Every row gives one point. The last column is the point's height on a tilted bowl or saddle (a function of degree 2), plus a little noise. Count its main directions that bend up, bend down and stay straight.

Points (12 x 3):
[[ 0.24 -0.03 -0.08]
 [ 0.10 -0.29 -0.11]
 [ 0.42  0.19 -0.31]
 [-0.11  0.02 -0.06]
 [-0.05  0.16 -0.07]
 [ 0.70 -0.47 -0.69]
 [ 0.03  0.38 -0.24]
 [-0.19 -0.22 -0.18]
 [ 0.21  0.04 -0.07]
 [-0.45  0.05 -0.35]
 [-0.04  0.51 -0.37]
 [ 0.21  0.17 -0.13]]
Directions: 0 up, 2 down, 0 straight

Points (17 x 4):
[[-0.02 -0.11 -0.10 -0.08]
 [-0.51 -0.19 -0.10 -0.43]
 [-0.14  0.04 -0.05 -0.06]
 [-0.29 -0.33 -0.05 -0.29]
 [-0.16 -0.02  0.34 -0.22]
 [ 0.46  0.44  0.46 -0.54]
 [ 0.34  0.12  0.10 -0.25]
 [-0.09 -0.06  0.08 -0.10]
 [ 0.03  0.30  0.06 -0.01]
 [-0.32 -0.15 -0.08 -0.24]
 [ 0.28 -0.52 -0.34  0.26]
 [-0.19  0.07 -0.32 -0.15]
 [-0.16 -0.46 -0.30 -0.14]
 [ 0.42  0.19  0.65 -0.60]
 [-0.06  0.40 -0.56 -0.37]
 [ 0.18 -0.43 -0.07  0.12]
 [ 0.18 -0.36  0.05  0.04]]
Directions: 1 up, 2 down, 0 straight

Points (25 x 5):
[[-0.19 -0.04 -0.02 -0.02  0.09]
 [ 0.55  0.16  0.16  0.52  0.21]
 [-0.26  0.61 -0.21  0.14  0.34]
 [ 0.09  0.46 -0.36 -0.09  0.42]
 [ 0.03 -0.22 -0.49  0.00  0.16]
 [ 0.54 -0.10 -0.13  0.13  0.16]
 [ 0.36  0.25 -0.41 -0.13  0.40]
 [ 0.55  0.08  0.43 -0.01  0.25]
 [-0.20 -0.24 -0.06 -0.30  0.25]
 [ 0.54  0.52  0.00  0.25  0.58]
 [-0.18 -0.35 -0.24 -0.04  0.18]
 [ 0.26 -0.04 -0.08 -0.28  0.29]
 [-0.02  0.02 -0.10  0.05  0.10]
 [ 0.01  0.06 -0.41 -0.10  0.20]
 [-0.39 -0.54  0.01  0.03  0.30]
 [-0.21 -0.05  0.27  0.16  0.01]
 [-0.48  0.19  0.22 -0.25  0.13]
 [-0.35  0.01 -0.45 -0.26  0.19]
 [-0.60 -0.31  0.04 -0.04  0.20]
 [-0.29 -0.17  0.10  0.25  0.05]
 [ 0.03  0.00  0.19 -0.27  0.23]
 [ 0.45 -0.17  0.29 -0.49  0.50]
 [-0.61 -0.13  0.23  0.02  0.07]
 [-0.13  0.04  0.20 -0.37  0.27]
 [ 0.22  0.57 -0.08  0.00  0.52]]
Directions: 2 up, 0 down, 2 straight

Points (25 x 5):
[[ 0.11 -0.16  0.18 -0.42 -0.10]
 [ 0.16  0.19  0.42 -0.29 -0.31]
 [-0.27  0.00  0.37 -0.33 -0.26]
 [-0.33  0.44  0.10  0.17 -0.12]
 [-0.08 -0.03  0.01  0.05  0.13]
 [-0.41  0.02 -0.06  0.32 -0.11]
 [-0.66 -0.05 -0.22  0.16 -0.23]
 [-0.09  0.51  0.21 -0.01 -0.20]
 [ 0.51 -0.65 -0.35 -0.25 -0.96]
 [ 0.33 -0.21 -0.10 -0.36 -0.14]
 [ 0.34  0.04  0.07  0.12 -0.02]
 [ 0.28  0.19 -0.13 -0.30 -0.03]
 [ 0.22  0.20 -0.11 -0.38 -0.04]
 [-0.04  0.24 -0.50 -0.39 -0.12]
 [ 0.13 -0.27  0.11 -0.35 -0.08]
 [ 0.35 -0.12  0.26 -0.64 -0.44]
 [-0.34 -0.14 -0.12  0.11 -0.01]
 [-0.70  0.84 -0.47 -0.03 -0.71]
 [-0.25 -0.01 -0.17  0.18  0.06]
 [ 0.10  0.16  0.02  0.09  0.11]
 [ 0.15  0.09  0.14  0.31 -0.03]
 [ 0.12 -0.12  0.18  0.13 -0.02]
 [-0.17 -0.20 -0.32  0.24 -0.16]
 [-0.25  0.22 -0.31  0.18  0.06]
 [-0.09 -0.03 -0.32 -0.33  0.06]]
Directions: 0 up, 4 down, 0 straight

Points (45 x 7):
[[-0.50  0.11  0.33  0.25  0.12  0.23  0.32]
 [-0.04  0.13  0.30 -0.02 -0.39  0.44 -0.40]
 [ 0.14 -0.03  0.56  0.22  0.36 -0.16 -0.55]
 [-0.04  0.43 -0.01 -0.52 -0.04  0.21 -0.14]
 [ 0.34 -0.28 -0.11  0.40  0.03  0.22  0.22]
 [ 0.22  0.13 -0.01 -0.09  0.28 -0.45 -0.28]
 [-0.11  0.01 -0.16 -0.25 -0.33 -0.20 -0.32]
 [ 0.29 -0.04  0.21 -0.07  0.52 -0.15 -0.37]
 [ 0.27 -0.19 -0.31  0.08  0.24 -0.21 -0.41]
 [ 0.25  0.25  0.43 -0.10  0.30  0.17 -0.34]
 [ 0.38 -0.27 -0.33  0.06  0.84 -0.05 -0.53]
 [ 0.11 -0.05  0.26  0.04  0.29  0.39 -0.08]
 [-0.03  0.36 -0.31  0.13  0.45  0.07 -0.24]
 [-0.08  0.11  0.04  0.18 -0.12 -0.15 -0.16]
 [ 0.03 -0.19  0.01 -0.04 -0.18  0.21 -0.14]
 [ 0.43  0.44 -0.22 -0.08 -0.24 -0.41  0.42]
 [ 0.11  0.74  0.05 -0.60 -0.25  0.02  0.40]
 [-0.09  0.13  0.10 -0.27  0.26 -0.11 -0.04]
 [-0.02  0.32  0.03 -0.34  0.47 -0.35  0.11]
 [-0.14  0.34 -0.33 -0.05  0.32  0.16 -0.27]
 [-0.11  0.84 -0.01  0.53 -0.10  0.49  0.53]
 [ 0.76  0.32  0.13 -0.19 -0.02 -0.22  0.36]
 [-0.93  0.13 -0.28 -0.19  0.11 -0.14 -0.10]
 [ 0.35 -0.23  0.26 -0.52 -0.23  0.18  0.10]
 [-0.33  0.06  0.06 -0.11 -0.34  0.23 -0.37]
 [ 0.01  0.42 -0.41  0.45 -0.03 -0.40 -0.06]
 [-0.39  0.03  0.25  0.09  0.06 -0.02  0.03]
 [ 0.05  0.18 -0.16 -0.05 -0.12  0.38 -0.18]
 [-0.09  0.46  0.29  0.37 -0.21  0.35  0.12]
 [-0.27 -0.32 -0.20  0.18  0.14  0.17 -0.03]
 [ 0.14  0.33  0.04 -0.19 -0.17 -0.20  0.08]
 [-0.50 -0.28  0.11 -0.27  0.05  0.22 -0.01]
 [ 0.04 -0.01 -0.50 -0.40 -0.57  0.39 -0.62]
 [ 0.23  0.09  0.03  0.21 -0.06  0.10 -0.03]
 [ 0.18  0.32 -0.11 -0.24 -0.38  0.18 -0.08]
 [ 0.18 -0.22 -0.55 -0.36 -0.20 -0.14 -0.25]
 [-0.15 -0.23  0.43  0.12 -0.08  0.24 -0.05]
 [-0.19  0.08  0.15  0.20 -0.11  0.22 -0.03]
 [-0.19 -0.09  0.26 -0.74 -0.15 -0.11  0.16]
 [-0.07  0.41 -0.22  0.08 -0.08  0.34 -0.14]
 [-0.23  0.62  0.10  0.28  0.01 -0.31  0.41]
 [-0.21  0.22 -0.02  0.35  0.16  0.28  0.15]
 [-0.05  0.20 -0.07  0.34  0.50 -0.24 -0.34]
 [-0.13 -0.05 -0.41  0.41 -0.21  0.48  0.17]
 [ 0.02  0.34  0.70  0.06  0.02 -0.08 -0.34]]
Directions: 3 up, 3 down, 0 straight
